Each row is a point. Each copy is the shape, with its points in the same order, stretched, turned, moved and blurred by noise. Some copies are also mirrored. Which?

Shape:
[[-14  11]
 [ 39 -19]
 [ -8 -40]
 [ -7  14]
 [  4 -97]
 [ 10  22]
 [-17  -1]
 [  6  17]]
Copy 1, 8 rows:
[[   5  -16]
 [ -25   56]
 [ -50   -3]
 [  10   -7]
 [-114   20]
 [  19   14]
 [  -8  -18]
 [  13   10]]
Copy 1 is: mirrored
Copy 2, 8 rows:
[[  -6   14]
 [  -6  -46]
 [ -54  -29]
 [   2   12]
 [-104  -85]
 [  21    8]
 [ -18    7]
 [  12    5]]
Copy 2 is: only turned
Copy 3:
[[-24 -24]
 [ 38  44]
 [ 43 -30]
 [-26  -8]
 [121 -40]
 [-28  16]
 [ -8 -30]
 [-23   6]]
Copy 3 is: only turned
Copy 4, 8 rows:
[[ 27   0]
 [-40  -8]
 [ -5  29]
 [ 21  -4]
 [-48  55]
 [ 10 -17]
 [ 23   9]
 [ 10 -13]]
Copy 4 is: only turned

Shape (6 x 3):
[[-50 -28  39]
 [ 48 -19 -20]
 [  6  35  25]
 [-57   6  29]
 [ -3 -48 -77]
 [-20 -35 -13]]
Copy 1 (6 x 3):
[[ -4  56  45]
 [  5   3 -88]
 [ 65   2 -10]
 [ 13  22  60]
 [-79 -30 -53]
 [-34  12 -15]]
Copy 1 is: mirrored
Copy 2 (6 x 3):
[[ 58 -40 -69]
 [-56   0   8]
 [ 40   7  22]
 [ 69  -1 -51]
 [-93  37 -70]
 [-15  -5 -61]]
Copy 2 is: mirrored

Shape (8 x 4):
[[ 26 -59  47 -12]
 [ 28  14 -45  43]
 [  0  30  73  73]
 [ -9  24  17 -87]
 [-59 -16  -5  23]
 [-21 -91 -28 -13]
 [-13  39 -18  -4]
 [ 29  -1  35  34]]
Copy 1 (8 x 4):
[[ 35 -48  71 -16]
 [-27 -43 -71   4]
 [ 50  -3 -26  91]
 [ 71  49 -16 -34]
 [-42  50  17   3]
 [-71  -5  86 -68]
 [ 14  28 -66   9]
 [ 37 -37 -13  27]]
Copy 1 is: only turned
Copy 2:
[[ 19 -38 -21  49]
 [ 12  55   7   6]
 [-47  59  22  97]
 [ 30 -68  87  28]
 [-61 -15  10   2]
 [ -4 -61 -41 -25]
 [-10   7  58  15]
 [  1  30   7  62]]
Copy 2 is: only turned

Shape (8 x 4):
[[  2  49   8  -2]
 [ -2  27 -44  27]
 [-62 -51  57 -61]
 [  1  51 -43  33]
 [-45 -26  48  10]
 [ 64 -50  27  46]
 [ -5  48 -33  31]
 [ 28  18   3  63]]
Copy 1:
[[ -30   35   27   30]
 [  43   50   17   52]
 [ -50    2 -112  -59]
 [  24   60   38   65]
 [  -9   25  -24  -51]
 [  46 -108   26  -27]
 [  26   63   43   59]
 [  36   -4   66    5]]
Copy 1 is: mirrored
Copy 2, 8 rows:
[[ -4  17  41  -4]
 [  9  71   1   3]
 [ -8 -87  10  52]
 [ -3  89  13   0]
 [-51 -41 -25  37]
 [ -4 -32 -70 -64]
 [ -3  68  18   3]
 [-33  35 -28 -42]]
Copy 2 is: mirrored
Copy 3, 8 rows:
[[ -40   29    2  -27]
 [ -16   56   14   11]
 [   0 -102 -116   29]
 [ -30   75   23   -1]
 [ -44  -75  -69   41]
 [   2  -56   45   21]
 [ -36   63   14   -2]
 [ -50   12   39   11]]
Copy 3 is: only turned
Copy 4:
[[-40   8  40  -2]
 [-43   7 -25  29]
 [ 88 -15  44  37]
 [-60   2 -18  20]
 [ 25  25  26  50]
 [ -1  78 -27 -17]
 [-62   8 -12  24]
 [-62  67  -7  23]]
Copy 4 is: only turned

Shape (10 x 6):
[[-33 -25 -29 -63   2 -69]
 [ 16  29 -30 -87 -18  25]
 [ 37 -22   8   5  -2  32]
 [ -3 -24 -36  12 -19  16]
 [ 32  37  75   4 -17 -17]
 [-79 -26 -37 -43 -23  19]
 [-53  -8  21  13 102 -94]
 [ 36 108 -31  14 -35  34]
 [ -1  48  13 -40  48 -70]
 [ 18  -8 -20 -17 -36  -4]]
Copy 1:
[[ 15 -94 -11  24 -89  44]
 [-28 -67  43 -63 -15  11]
 [-35   9 -49  -5 -54 -12]
 [-74  17 -22  22 -30  15]
 [ 76   0  19 -46 -40  21]
 [-54 -18  55  58 -40 -14]
 [106 -74 -92  60   1  23]
 [ 14  43  50 -55 101  61]
 [ 95 -84 -29 -29  11  51]
 [-34 -13 -11 -13 -44  44]]
Copy 1 is: mirrored
Copy 2:
[[ -87  -40   19    2  -34   13]
 [ -63   48   21  -19  -17   46]
 [   2   22   47    0    9  -13]
 [ -12   29   15  -16  -14  -19]
 [ -19  -20   77  -21   68   11]
 [ -46   30  -25   30  -19  -17]
 [  -4 -111    4   29   -8   16]
 [  14   48   17  -79   41   43]
 [ -36  -63   38  -22    6   54]
 [ -44   24   26  -26   -7  -10]]
Copy 2 is: only turned

Shape (14 x 8):
[[ 33  -2  -8 -35 -33 -23  42  10]
 [ 20 -17 -30   5  29 -50   9 -15]
 [ 16 -46   1  22   1  -3 -12  -5]
 [-10  12 -27  -8  33  36 -46  83]
 [-27 -44  -2  -2 -18 -31  13 -89]
 [ 44  14 -16 -30  -7   0 -25 -17]
 [ 40  32  55 -40 -29 -23   8 -19]
 [-15  24 -19   7  14 -19   0  37]
 [ 13 -31  51 -15  -7  32  12  54]
 [ 29   8  45   9  19 -10  62 -25]
 [ 30  18 -12 -17  39  49  -4 -23]
 [ 82 -26  -9  38  73 -30 -16  61]
 [  3  16 -33 -52  39  24  -7  68]
 [ 14  -7 -35  41  15  10  28 -18]]
Copy 1, 14 rows:
[[   3    5  -22  -35   -9  -32  -17  -72]
 [ -10  -38  -34  -27   11  -36  -45    5]
 [ -31  -21  -13   38   -8  -36   -4   21]
 [  68   18   -7  -47  -13   22   59   93]
 [ -89  -81  -65   14   17  -56   26  -74]
 [   3  -41  -37  -30  -20   33   -5  -15]
 [   6  -30   -7   -1   23   37    5 -111]
 [   3   -3  -14  -39   33    0   18   22]
 [  49   24   32   34  -16  -29   27  -41]
 [   1  -47   50   -9   28  -17  -38 -102]
 [  28  -69   14  -59  -25   37    8   -6]
 [  66   10   33   15  -18  -28 -112   91]
 [  99    7  -21  -76  -19    0   36   25]
 [ -45  -40   23  -35   -8  -17  -29   17]]
Copy 1 is: mirrored
Copy 2 (14 x 8):
[[ -34  -28    1  -83   -4   18    9    0]
 [ -22  -18  -35  -17   20   10  -60  -17]
 [ -20   -7   24   -6   -3   33  -43   -7]
 [  29    0    5   62   -2  -52   28   36]
 [ -36    0  -38  -41  -44   55  -28  -28]
 [ -17  -18   -2  -48  -28  -28  -22    5]
 [  -2  -23   18 -111  -16    7  -19  -38]
 [   3   10  -28    5   19  -14   -4    1]
 [  21  -13   45  -33   -5   25   15   -4]
 [  20   28  -39  -92   50   52  -54  -19]
 [  29   27  -43  -17   -4   -7  -32   36]
 [  -1  -40   18   -2   90   -5 -121   -1]
 [  32  -25  -15   17    2  -43   35   43]
 [ -15   48  -46   -7   27   29  -45   29]]
Copy 2 is: mirrored
Copy 3:
[[ -2   4 -13  40 -15  24  24  -7]
 [-14 -21  40  61   7  26  13   3]
 [  3 -12  37   5   2  21  29 -13]
 [ 55  10   6  -6 -69 -10 -41  50]
 [-52 -54  21  21  62  16  60  -6]
 [-14  20  11  36 -32 -15  -3   2]
 [-13  56  -6  58   6 -18  26  26]
 [ 14   6   7  25 -19  27 -17  42]
 [ 52  21  -8  -2  -8  -5  30  19]
 [ 10   9  -5  40  64  13  24   3]
 [ 15  -4  -7  14   6 -36 -27   4]
 [ 45  32  81  61 -38  22 -15 -11]
 [ 50  -3 -16  33 -53 -21 -35  49]
 [  5 -26  12  -5  15  38  -8 -24]]
Copy 3 is: only turned
Copy 4, 14 rows:
[[ 11  10 -16  54   3  14  32 -36]
 [ 11  46 -30   7 -24  -9 -41 -23]
 [ -1 -16 -37 -10 -13 -23 -41  22]
 [ 64  -4 -23   2 -70 -58   8   9]
 [ -9  38 -28 -46  42   0 -25  63]
 [ 19  37 -42  27 -25   7  12  27]
 [-10  13   8  62   4  22  14  33]
 [ 22  20  12   9 -43 -29   4 -21]
 [ 22 -53   0  42  -8 -49 -11  20]
 [-34  25   9  55  15 -34 -20   7]
 [ 11  45 -40  19 -12 -56   8  60]
 [ 13  -5 -34  60 -86 -24 -87 -59]
 [ 80  17 -23  33 -38 -49  29   2]
 [-26  29 -38  -2 -22 -42  -7 -13]]
Copy 4 is: only turned

Shape, 13 rows:
[[-54   4   4 -62  -7 -37 -63  21]
 [-37 -24   1  26  11  -4  18  50]
 [ 25  25 -28 -24  39 -30  -6  41]
 [ 50  25 -14 -15  11  62 -17 -21]
 [ 63 -25 -15  54 -31  -9   9  19]
 [ 11 -19  -5 -47 -15 -25 -54  21]
 [-20 -28  38   8 -28  -9  13 -38]
 [-34   2  39  59 -45  11  26 -76]
 [ -4  11  54  44 -15  -3  41  20]
 [-21  23  23  36  -4  -4  -2  54]
 [ 25  29  32   9  44  29 -54 -37]
 [-16  22 -28   3  61 -27   9 -22]
 [-11  23 -66  -1 -33  39   9 -46]]
Copy 1:
[[ 15  26  16 -52  -1 -55   8  12]
 [ 28 -28 -36 -41  48  12  -7  32]
 [ 13  -3  27 -20  12  36  36  44]
 [ 46  12  44  28 -23  36  -9 -25]
 [ -7   6 -31  26  12  76  35  -4]
 [ 11  46   6 -38 -25   5  18  19]
 [ 24  19 -41  21  -1 -25   7  -6]
 [ 27  -6 -45  73  18 -49  31 -57]
 [ 37   9 -41  32  67  20  30  -1]
 [ 27  -6 -18 -16  71   1  35  -6]
 [ 94  28  27  19 -30 -10  48 -23]
 [ 33 -41  21  18  -6 -23  40  25]
 [ -8 -30  41  37 -15 -11 -17 -45]]
Copy 1 is: only turned
Copy 2 (13 x 8):
[[ 18 -61  47 -28 -72 -16  27 -56]
 [ -1 -47 -11   2  -1 -10 -64 -13]
 [ -2  12 -21   8 -14  16  11  40]
 [ 39  44 -17 -66  45  61  11  29]
 [ 53  24 -12  59  61  27 -44  11]
 [ 53 -30  40 -10 -34  -8  32 -19]
 [ 10 -24  59 -13  41 -26 -16 -20]
 [ -8  13  50 -11  86   4 -41 -50]
 [-31 -19  22   9  47  21 -79  27]
 [-11 -27  -6   7  -9  42 -76  -6]
 [ 33  79  24 -94  -1  45 -30   1]
 [-25  49 -11 -21  10 -18   6   2]
 [ 13  22 -30 -18  75  35  48 -34]]
Copy 2 is: only turned
Copy 3 (13 x 8):
[[ -82    0   21   39  121  -32  -23    5]
 [ -26  -35   56   54    0   16   -7  -31]
 [  34  -10   49    8   56  -28   -8   12]
 [  65   32  -48  -31    1    0  -34   21]
 [  44   19    8    2  -45    4   75   -9]
 [ -35   13   -8   33   79  -51   16   29]
 [ -31    7  -48   -1   -3  -13   31  -65]
 [ -12   31  -53  -55  -45   46   31  -93]
 [   8   39   25   -7  -55   -1    8  -84]
 [ -18   27   75   12  -10   20  -22  -32]
 [  -5   17  -33 -110    9  -17  -56   24]
 [  26  -45   20  -47   49    9  -19  -13]
 [  60   21  -33   16   32   66    8  -22]]
Copy 3 is: mirrored
Copy 4 (13 x 8):
[[  45  -44  -39   39   71  -12   17   42]
 [  31    4   -9   17  -15    6  -16  -88]
 [  24    8   33   98   26  -64  -20  -19]
 [ -26   54   51   -5  -13  -35   37   35]
 [  24  -39   71  -31  -58  -66   -8  -49]
 [  40  -55   -2   16   27  -72   33   27]
 [ -32  -49  -31  -56  -39   11  -22   16]
 [ -58  -38    3 -107  -32   70  -38   13]
 [   0   -4   13    0  -73   37  -51  -41]
 [  48    0   36   30  -19   36  -22  -59]
 [ -57   22   62   10   11   11   66   14]
 [ -48   15   21   60   53  -11  -20  -21]
 [  -2   29   29  -59   39    2  -27   41]]
Copy 4 is: only turned

Shape:
[[ -24    8  -26    2   43  -22    0  -32   -1]
 [   5   -9   12  -87    9  -36    0  -40   63]
 [  -8   -2    8   18    3  -36   42   13  -29]
 [  14  -20  -68  -33  -25   70   96   -7    4]
 [ -28    4  -31   21  -53  -35    6   -2  -68]
 [ -30   -5    1   12   22   48   35  -33   90]
 [  94   -9   -2   19  -49  -43  -12  -28  -18]
 [ -30  -75  -13  -33   24  -29  -15   13  -70]
 [ -10   20 -103   21   15  -38  -13  -17   62]
 [ -30  -10  -50   18    6  -39    2    8   92]
 [ -17  -71   13   11   27  -21  -17  -60  -62]
 [  15   15   10  -90  -41   37  -17  -33  -25]
 [   4   31    7   20   22  -14  -16   17   63]]
Copy 1:
[[  10   31  -32  -43  -30   14   -7   17   36]
 [ -12  -39  -17   37  -87  -20   -8  -15   44]
 [  38   31    1   -1   15  -18   -1  -22   45]
 [  53   38   57   89  -56   43   22   -8   64]
 [ -14   82   40  -25   -1  -11   -5  -12   19]
 [  49  -25  -49   30  -31   38   50   43   25]
 [  -7  -12   77   13   -1  -39  -38   11   65]
 [   6   59   -8   35  -25  -12  -83  -31   21]
 [ -68   33  -21  -42  -18   51   43    8   89]
 [ -37    5  -63    9    7   22   62   -1   76]
 [  61   44  -16   -1  -11  -37  -77   42   11]
 [  -1  -12   87   45 -112   -1  -59  -18  -29]
 [  -6  -34  -27   -6   26   31   35  -17   41]]
Copy 1 is: mirrored
Copy 2, 13 rows:
[[ 60   3 -17  53  21   3  21   7  11]
 [-19 -24  32  37  86 -28  -9   3  38]
 [ 15 -32 -20   1 -75 -36 -16 -13   5]
 [ 23  58   9 -78   9 -95 -51 -31 -41]
 [ 43 -12  -6  40 -87 -42 -69  -7 -51]
 [  2 121 -26 -24  63 -28  30  22  49]
 [ -6 -64  74 -14 -29  26 -69 -41   3]
 [ 37 -91 -62  26  -2  37 -29 -60 -43]
 [ 54  73  49  94   5 -28  70 -24  19]
 [  4  78  10  68  -5 -39  72 -29  47]
 [ 77 -56 -58  17  32  74 -63 -51   6]
 [-17 -35  27 -10  66 -28 -97  54 -79]
 [-27  27   9  25  -9  -2  62  32  20]]
Copy 2 is: mirrored

Shape:
[[ -11    7   26  -94  -60   -7  -44  -45  105  -36  -30]
 [   3  -29   35    7  -45   -3  -31   14   53   56   19]
 [ -16  -56   20   17  -57   47   14  -22   23  -19   16]
 [ -24   31   26   38  -37  -70   12   22  -63    8   63]
 [ -31  -22  -11    3  -81   72  -41  -20   13   17   44]
 [ -49  -18  -20   18  -48   -8  -47  -31   26   14   17]
 [  -3   69   33   35   42    2   23   22  -58   10    0]
 [ -32   30   -1   41   13  -18   78   21  -24   25   11]
 [ -56  -59   42  -80  -22   -8  -48  -30   34   -7  -30]
 [  33    4   10   55  -20  -31  -13   -5  -72   20  -36]
 [ -17   37   28   50   47  -43  -20   11  -26  -10   38]
 [  19  -14   -5 -121    7  -27  -11  -47   59  -25   27]
 [ -10   40   30   -1    9  -24    8   54  -66   23   44]
 [ -36   54  -23   10    7  -35   17   33  -53   44   23]
 [ -12  -57  -29   38  -37   19  -40   17    9   19   23]
 [ -23  -31  -18  -12  -61   12  -33   45   38  -36    3]]
Copy 1 (16 x 11):
[[ 99 -90   4  32  49 -17 -12  68  51   2 -15]
 [ 68 -19 -32  68  25  27  17  20 -34 -14  27]
 [ 52  -9 -12  29  17 -28 -27  -7 -44 -12 -45]
 [-22  51   1 -25 -51  43  12  47 -17 -77  78]
 [ 63   1  -9  53 -52 -24  -7  19 -24  24 -17]
 [ 51 -18  25  15 -28  12  32  48 -31  -1  -9]
 [-43  46 -51 -36 -12  45  15 -20  18  -1  39]
 [-67  11 -34   4 -12  28  29 -32 -16 -30  17]
 [ 57  -9 -13  15  83 -52  10  90  15  44  -3]
 [  9  18  15 -53   3  15  -4 -32 -46  -8  66]
 [-13  65   3 -42 -12  84  32  25  13 -11  23]
 [ 28 -39  31  72  39   8 -47  79  77  -6  -5]
 [-28  89 -34   3 -17  32  15   5  21 -31  72]
 [-44  41 -12  12 -55  24  54   8  18 -18  66]
 [ 67  17  31  44  -8   3  34  -7 -38   7 -15]
 [ 80   6  28  35   0 -34  28   4  18 -16 -17]]
Copy 1 is: only turned
Copy 2, 16 rows:
[[-39  -5 -54  80 -47   5 -65 -22 -38  75 -21]
 [-30   2  -8  17 -60   4 -15  49 -32 -62 -28]
 [-20 -44 -16  23  11 -31 -37 -23 -47 -34 -47]
 [-61  -9  40 -16  10 -51  93  58  27 -44  50]
 [-57 -21 -49   1  -7  -4  17 -26 -11 -46 -61]
 [-53 -24 -24  37 -32   4  42  -8 -24 -54 -26]
 [  1  46  59 -15  68  10  59  57   5  -7  35]
 [ 12  25  34 -43  29  -4  55   6 -15 -43  66]
 [-13 -50 -80  71 -14  -4 -63  19 -42  12  -9]
 [ 10 -46  38  34  23 -49  62  76 -29 -31 -31]
 [-44  18  72  16  27  32  64  65  20 -37  41]
 [-13  -9 -33  48 -50  39 -38  -9  53  30  10]
 [-36  11  25 -49  44 -11  61  72  42 -15  45]
 [-19  25  10 -56  22   6  98  34  27 -30  63]
 [-53 -54  -1  -8  -6  14  22  20 -23 -73 -32]
 [-76 -69 -18 -22  16   5 -13   7 -32  20   3]]
Copy 2 is: only turned

Shape:
[[  54   55  -13  -56    1  -20   40   28   -5  -12    4]
 [  -5   -6    7  -28  -44  -13  -68   -9   14   40  -52]
 [ -43   -8   -9  -24  -63  -57    3  -35  -11   33  -26]
 [  18   41  -21  -53  -21   30   -6   57    1  -21   46]
 [ -34   28   52  -57   22  -35    0   56  -15   -3  -17]
 [ -43  -20  -43   10   10    0  -61  -14   57   62  -53]
 [  -7  -60  -29   -4  -30  -45  -62  -28   94   62  -34]
 [ -44   51   80  -22  -50  -37  -10  -13  -21   -4   45]
 [  14  -17  -22  -37   -2   18   23   41   14   -6   14]
 [   6   48   19 -103    7  -33  -27    2  -22  -42   23]
 [ -24  -14   43  -48  -21  -19   15   -3  -71  -45   24]
 [ -27   51  -44  -55   35  -24    5   47   11  -73   38]
 [ -18   60   43  -86   -1   -4   55    7   -1  -21   33]
 [ -57   11   -8  -40  -72  -39  -38  -21  -27   90  -24]
 [  44   11  -44   80    0    9  -40  -23   32   28  -83]
 [  41   23  -26  -26   65  -12    0   24  -11   12   55]
 [  13  -11  -48   17   24   50  -37  -59   42   40  -61]]
Copy 1:
[[  55  -42   41  -11  -65   19  -14   51   -8  -15  -18]
 [ -22  -13   15   33    9  -19    1  -93    1  -66  -31]
 [  12   85   -3   20  -20  -16   17  -47   17  -42  -40]
 [  29  -72  -29   21  -60   -6  -42   26   33  -30   10]
 [ -14  -35   21  -61  -47   13  -47  -13   73   -8  -36]
 [ -29  -12  -16   10    4  -75   42  -71  -24  -19  -38]
 [ -51   19  -10   74  -21  -53   47 -118  -19    1  -10]
 [ -67   34  -11   29  -18   35  -88    4  104  -39  -23]
 [  39  -44  -18   -9  -45  -14   12    0   18    5   20]
 [  10  -22   35   35  -39   -1  -77   10   54   -3    4]
 [  34   46   12  -23   -2   -5  -38  -11   72   -9   24]
 [  33  -46  -24   -4  -92  -39  -58   44   37   65    6]
 [  22  -40   14   12  -39   20  -26   54   94   -4  -10]
 [ -18   58    6   30  -11  -34   -2  -44   21 -121  -58]
 [   5    0    3  -32   22  -16   51  -40 -116   -4  -48]
 [ -17  -33   56  -18  -39  -39  -42   62    6   -5   38]
 [  13  -16   14   15   65  -75   70  -29  -70  -14  -33]]
Copy 1 is: mirrored
Copy 2, 17 rows:
[[-19  -8 -11  44  70 -42 -36  46 -46  34   9]
 [-41 -13  20  -9 -34  39  81  -9 -20 -27  -6]
 [-60 -37  16  12 -20  43   6 -14  30 -19  17]
 [ 36  39  12  22  67 -18  -8  41 -17  25  26]
 [ -9 -57  54 -19  25  12 -25   1 -10  33 -47]
 [-12 -35  55  12 -80  12  80 -14 -32 -59  12]
 [-31 -68  17  -6 -53  -9  90  28  -1 -73  21]
 [  1 -43 -37 -45  -2  66   0 -36   0  61  -6]
 [ 17   6  37  41  39 -41 -29  60   8 -15  -8]
 [-13  -8  11 -59  32   6 -29  10 -53  41  18]
 [-11  11  12 -35  27  11 -76  -7  42  15 -33]
 [ 27  -5  59 -21  37 -61 -62  19 -30  59  37]
 [  1 -29  10   5  27  21 -65  49 -43  57  -1]
 [-55 -24  23  18 -21  99  53 -41   7 -48  32]
 [-34   0 -19  62 -61 -44  88 -33 -46 -23  -7]
 [ 31  -7 -15  14  62 -45 -48  -6 -46 -16   9]
 [-18  17  21  38 -97  -5  64   1 -72 -59   7]]
Copy 2 is: only turned
